Each row is a point. Each copy is the shape, with its points in the same order, turned, moved and blurred by noise. Is it also mirrored, or only turned?

Shape (9 x 3):
[[ 22  19 -28]
 [-27 -26 -11]
 [ 23   9 -11]
 [ 44 -32  16]
 [  9   3  42]
 [ -1  53  -9]
 [ 21 -19 -19]
 [ 24   1  46]
 [-50   5  18]]
Copy 1, 9 rows:
[[ 39  48  11]
 [ 30 -17  26]
 [ 29  39  -2]
 [ 24  10 -47]
 [-20  15 -12]
 [  5  60  38]
 [ 46  16  -8]
 [-19  21 -29]
 [-11 -11  45]]
Copy 1 is: mirrored
Copy 2 (9 x 3):
[[ 38  -4   1]
 [-11 -21 -44]
 [ 15  -6  12]
 [ -3 -46  28]
 [-39  -2  13]
 [ 17  40   1]
 [ 12 -31  -5]
 [-44  -5  34]
 [-35  17 -43]]
Copy 2 is: only turned
Copy 3 (9 x 3):
[[ 35  10  26]
 [-34  -1  42]
 [ 26  -3  22]
 [ 14 -59  20]
 [-11 -30 -13]
 [ 29  27  -8]
 [ 13 -20  38]
 [  6 -42 -15]
 [-44  19   1]]
Copy 3 is: mirrored

Shape (9 x 4):
[[ -1 -20  -6 -31]
 [ 20 -21  10 -34]
 [ 20  -6  20  18]
 [ 11  22 -10  53]
 [-21 -42  39  33]
 [-23 -43 -11 -15]
 [-21 -22 -26  12]
 [  7  33  19  -3]
 [ -4  40  43  53]]
Copy 1 (9 x 4):
[[-32  -8  14 -22]
 [ -6 -20  11 -32]
 [ 17  -5  -4  16]
 [ 12  32 -20  45]
 [ -9 -43  12  51]
 [-50 -24   7 -10]
 [-43   6  -9  15]
 [ 26  25  30  -3]
 [ 39  25  31  60]]
Copy 1 is: only turned
Copy 2:
[[ 14 -48  -2  -4]
 [ -4 -53  20  -8]
 [-26  -7  20   0]
 [ -2  45  11   3]
 [-51 -14 -23  36]
 [ 11 -42 -25  26]
 [ 24  -9 -22  32]
 [ -6   1   5 -36]
 [-51  43  -5 -25]]
Copy 2 is: only turned
Copy 3 (9 x 4):
[[ 28  21  32 -22]
 [ 17  12  56 -15]
 [ -8 -21  23  -1]
 [-30 -26 -16 -19]
 [ 39 -36   4  28]
 [ 54   6  16 -25]
 [ 31  -8 -14 -36]
 [-27  20  14   2]
 [-43 -18 -17  36]]
Copy 3 is: mirrored
Copy 4:
[[-25  -8  44  13]
 [  1 -13  54  16]
 [ 24 -26   7  -4]
 [ 14 -29 -43   9]
 [  1 -36  15 -58]
 [-43 -26  37  -9]
 [-40 -32   1  -1]
 [ 23  18   0  11]
 [ 42   3 -40 -29]]
Copy 4 is: mirrored

Shape:
[[ -7  42  -5   6]
 [ 43 -31 -15 -15]
 [-23 -50  -5 -11]
 [-26  17   3  -9]
 [ -8 -42 -32  11]
 [-21 -41 -32  -2]
 [  9  29  11  15]
 [  3 -52  15  -7]
 [  2  -7 -23  10]
 [-37  54   4 -21]]
Copy 1:
[[ 11  10  24  32]
 [ 14  -7 -23 -46]
 [-53  -9  -7 -30]
 [-18  13  14  21]
 [-29 -20  17 -42]
 [-42 -11  19 -40]
 [ 14 -12   6  29]
 [-35 -18 -33 -27]
 [ -1 -12  19 -19]
 [ -8  41  26  47]]
Copy 1 is: mirrored
Copy 2:
[[-14   3 -16 -27]
 [ 45  24  45  12]
 [ 10  36  15  60]
 [ -8  23 -23   8]
 [  6   4  32  53]
 [  8   5  16  60]
 [-19  21   3 -28]
 [ 12  52  33  38]
 [  1  -4  19  17]
 [ -5  12 -58 -15]]
Copy 2 is: mirrored
Copy 3, 10 rows:
[[-17   9 -27  20]
 [ 51  28  34  -3]
 [ 34 -31  38   0]
 [ -6 -24 -15  13]
 [ 21 -11  48  25]
 [ 33 -28  43  21]
 [-13  20 -19   0]
 [ 34 -12  41 -26]
 [  5  11  20  21]
 [-13 -33 -53  18]]
Copy 3 is: only turned
Copy 4 (10 x 4):
[[ -9  33  37  14]
 [ 48  -7 -12 -16]
 [  3  29 -32 -46]
 [-24  33  19 -13]
 [ 33  48 -27 -29]
 [ 22  51 -22 -42]
 [ -5  19  19  26]
 [  8   6 -43 -26]
 [ 23  39   1  -5]
 [-39  33  56 -11]]
Copy 4 is: only turned

Shape:
[[  8   5  -9  24 -12   2]
 [  4  33  18   3 -34   4]
 [  3 -31 -25 -27  25  19]
 [-12  -8 -17 -38 -29  11]
 [-14 -28  -7 -12  -3  13]
 [ 14   1  24  13 -11  14]
 [ -4  31   9 -10 -22   7]
 [-22  24   9  45  -2  16]
 [-12 -20  -8 -21   7 -11]]
Copy 1 (9 x 6):
[[ -9  15 -14 -12  -3  -3]
 [  9  12   3 -29  -3  37]
 [  8   0 -22  60   9  -3]
 [  5   4   6  35 -26  33]
 [-16 -13  -8  36  -1  11]
 [-13   9  -9  -9  26  20]
 [ 20   3  -3 -13  -5  34]
 [-10 -24 -24 -39   4   2]
 [ 10  -7  10  35   5  -1]]
Copy 1 is: only turned
Copy 2 (9 x 6):
[[  5  22  14  -8   7  12]
 [ -4 -10  14 -38  24  14]
 [ 46  -9  -7  41 -12  11]
 [ 41 -26  14  12  36  20]
 [ 24 -12  20  31   7   7]
 [  0  -6  24 -18 -11   6]
 [  2 -18   0 -24  26  15]
 [-41  17  10  -1   7  18]
 [ 30 -10   2  26  14 -14]]
Copy 2 is: mirrored

Shape, 14 rows:
[[-26 -39  -7 -15   5 -30 -12  17]
 [  3  17  42  -4 -49  20   2  -6]
 [-10   7 -13  -1   3 -32  -3   0]
 [-27  13  23 -12  23 -35 -39 -10]
 [ 42 -26  35  15 -18  -6  36 -12]
 [ 23  18  18  -3 -36  48  34   2]
 [ 39 -28 -10  48 -30  -4  12 -18]
 [  8   6  17  -2  -6  -2 -22   9]
 [-20 -36 -36 -14  -5  -9   3 -42]
 [-14 -41 -15   4  17   4 -13 -12]
 [ -7 -19   7  10   9 -30 -21 -10]
 [ 15 -17  18  34 -54  13  34  -5]
 [-25 -22   0  18  15  15  44 -10]
 [ 10  -2  35  31 -33  24  22  -4]]
Copy 1:
[[  1   9  -7  14  10   0 -17  41]
 [-26 -40  17 -30 -29 -11   2 -32]
 [-14  16 -29  -4  -7  -3  16  17]
 [-41 -18 -34  20   9 -30  14  28]
 [ 25   5  20   4 -48 -32   6 -33]
 [  2 -29  25 -25 -35  22  26 -52]
 [ 15  38 -11  -4 -33 -11 -18 -53]
 [ -7 -25 -22  -4  -2 -12   5 -10]
 [-24  50  19  13  21   7   1   1]
 [ -6  18  -2  37  15   9 -11  -2]
 [-14  10 -23  22  -2 -23  -7   8]
 [  2   6  19 -21 -56   3 -19 -42]
 [ -9  18  18  37 -40  31  13  -2]
 [ -7 -19  10  -4 -54   1  -6 -43]]
Copy 1 is: mirrored
Copy 2, 14 rows:
[[-37 -21   0  17 -20  28 -11  38]
 [ 36  35 -35 -19 -29 -11  -1  23]
 [-11 -13   0  -4  17  12   5  35]
 [-33 -14   2  -9   6 -37  -6  60]
 [ 36  12  11 -29 -21  21 -41  -6]
 [ 48  40 -23  -2 -23   6  10 -23]
 [ 30 -15 -25 -34   5  44 -38 -13]
 [ 11  -6 -17   5  -6 -18 -10  25]
 [-32 -35  -8 -38 -20  39  19   8]
 [-38 -34 -14  -7 -19  15  -9   1]
 [-18 -27  -2 -18   3   5 -27  33]
 [ 33  27 -34 -28 -13  45 -23   0]
 [-35  27  -4 -11  -3  29 -12 -22]
 [ 25  35 -32 -17 -14   9 -31  -3]]
Copy 2 is: mirrored
